Rows are points. The points of each table are mixes of a few directions, plus a little noise. How many directions does each table use, and how many do they share? Where both have some left over, give the other angles between the two spaces (their principal angles), to ten degrees, smallest first.
(in the rows, 128 means zero)

First (7 x 3):
[[134 127 138]
 [144 124 155]
 [110 133  97]
 [111 132 100]
 [152 122 167]
 [ 88 138  62]
 [157 121 176]]
Second (5 x 3):
[[ 87 126 144]
 [140 129 124]
 [116 127 132]
 [206 132  99]
 [ 92 126 142]]
Directions: first 1, second 1, shared 0; angles 80

First (7 x 6):
[[156  99 129  92  71 177]
 [132 117 145 113  91 148]
 [122 136 123 138 147 115]
 [ 83 149 198 146 105 102]
 [125 143  94 151 189  98]
 [129 131 117 133 144 121]
 [148 121  90 124 149 135]]
Second (7 x 6):
[[153 111 163 150 182 102]
 [156 135  98  70 121 109]
 [128 118 179 143 132 119]
 [ 85 143 102 153  98 159]
 [167 107 128 105 135 131]
 [119 135 143 137 139 112]
 [ 87 146  84 139  89 163]]
Directions: first 2, second 4, shared 2

First (10 x 8):
[[132 174 120 131 100 108 139 150]
 [134 189 117 131  90 101 142 159]
 [123  80 137 125 158 149 117 105]
 [118  26 146 122 192 172 105  77]
 [131 155 123 130 111 116 134 142]
 [129 136 126 129 123 125 130 132]
 [131 158 123 130 109 115 135 143]
 [134 191 117 132  89 101 143 159]
 [127 116 130 127 135 133 125 123]
 [121  54 141 124 174 160 111  91]]
Second (7 x 8):
[[139 108 122 118 118 126 116 128]
 [121 120 129 113 137 109 110 136]
 [154 114 118 139  98 157 141 114]
 [ 94 193 147 160 160 137 167 129]
 [149 128 121 148 103 162 152 113]
 [ 72 161 151 108 192  69 103 158]
 [167  72 108 110  88 137 106 120]]
Directions: first 1, second 2, shared 0; angles 70

First (8 x 11):
[[119  84 105 144 114 138 121 121 135 113  94]
 [139 140 142 131 142  80 129 159 113 106 143]
 [ 95  97  99 140 142 128 113  89 135 115 117]
 [112 198 133 101 107 172 158  77 149 180 101]
 [141  84  96 128 111 129 107  68 152 121 127]
 [135 169 145 105 124 163 139 116 134 168 147]
 [144 129 143 136 123 108 135 178 114 112 122]
 [139 124 161 138 161 104 121 215  92 109 174]]
Second (9 x 11):
[[140 103 130 130  97  74 119 188 120 114 114]
 [140  89 128 140 101  62 116 198 116  98 109]
 [113 152 123 130 166 186 139  61 134 138 143]
 [134 100 126 138 115  85 120 171 119 103 115]
 [116 156 125 124 158 185 138  65 136 146 144]
 [129 173 137  98 118 172 138  91 144 180 144]
 [122 150 128 121 141 164 135  91 135 146 138]
 [119 122 121 142 154 142 130 106 125 112 130]
 [139 106 131 130 101  81 120 180 122 115 116]]
Directions: first 5, second 2, shared 1; angles 40

First (11 x 14):
[[141 124 189 126  48 142 177 166  98 145 121 167 127 133]
 [126 133 152 152 132 114 154 152 123 141 124 142 115 128]
 [134 137  78 161 195 132 106 140 162 172 138  86 124 112]
 [157 140 160  34 123  91  89 135 104  86 211 148 153 178]
 [ 97 117 105 119 138 124 110  62 130  69  98 123 127 125]
 [133 128 126 139 121 140 135 142 131 149 125 124 128 121]
 [104 116  90 164 138 152 129  92 146 126  79 106 120 100]
 [130 129 105 108 149 125  99 112 136 117 145 112 136 132]
 [117 129 100 167 163 132 129 125 147 148 107 108 118 110]
 [115 129 125 161 151 120 141 128 136 134 108 127 114 119]
 [151 125 177  78  50 138 140 152  96 123 153 160 146 149]]
Second (11 x 14):
[[124  96 164  93 167 169 120 102  97 123  96 160 143 101]
 [129 113 139 145 139 106  93 122 137 126 155 133  63 128]
 [104  92  86 145 127 177 132 110 131 171  99 100 134 134]
 [168 179 171 139  35 115 150 151 148 135 144 147 106 132]
 [114 151  28 174 105  96 157 169 156  87 106 138 131 125]
 [122 115 159  89 201 103 101 114 105 114 165 103 154 137]
 [144 152 181 100 132 133 138 118 121 145 136 123 162 141]
 [147 137 169 117  88 136 127 128 127 148 146 119 127 132]
 [116 125  96 150 127 155 146 121 138 144  89 139 129 126]
 [136 133 126 102 106 121 138 150 110  97 134 124 171 116]
 [106 113  88 156 179  99 106 124 142 117 136 125  89 135]]
Directions: first 4, second 6, shared 1; angles 30, 50, 60

First (10 x 18):
[[157 125 137 133  94 141 156 111 102  78 118 114 131 146 106 102  91 146]
 [107 119 120 124  89 109 163 102  60  90 156  66  99 147 105 108 151 182]
 [105 118 118 121 161 135 102 143 111 134 112 131 114 144 144 174 137 135]
 [130 107 139 124 118 128 171 127  99 131 144 105 106 136 108  76 139 162]
 [153 145 114 166 155 142 149 160 158 111 130 152 179  99 133  93 115  95]
 [126  94 140 110 120 142 152 121  64 106 114  99  86 172 109 120 118 182]
 [116 144 126 122 150 120  79 135 180 172 122 162 140 107 154 172 139  87]
 [144 152 108 158 145 140 118 146 150  95 117 149 175 112 140 141 107  94]
 [125 136 143 111 131 116  94 123 186 190 129 161 128 106 142 143 138  94]
 [117 141 136 111 117 108  95 113 170 173 137 143 124 110 139 150 144 104]]
Second (11 x 18):
[[145  90 106 179  71 141 140 141 121 149 113 136 115 121 169 144 141 127]
 [147  85 103 187  63 143 143 143 121 152 110 137 112 119 176 146 143 127]
 [136 110 117 152 100 134 134 134 125 138 120 132 122 125 147 136 134 127]
 [ 94 208 174  20 249 101 102  99 142  84 161 112 157 144  40  94 100 131]
 [126 134 131 120 137 126 126 126 129 125 130 127 130 129 121 126 127 128]
 [126 132 130 123 133 126 127 127 128 126 129 127 130 129 125 127 127 128]
 [124 137 133 116 141 125 126 124 130 124 131 126 132 129 118 125 125 128]
 [148  83 102 190  58 143 143 145 120 153 110 138 111 119 179 148 144 126]
 [108 174 155  65 200 112 114 111 136 102 147 119 145 138  76 109 112 129]
 [139 102 113 164  88 136 136 138 124 142 117 133 118 123 157 140 137 127]
 [117 156 144  91 169 120 119 118 133 112 139 123 137 134  98 116 119 129]]
Directions: first 5, second 1, shared 0; angles 90
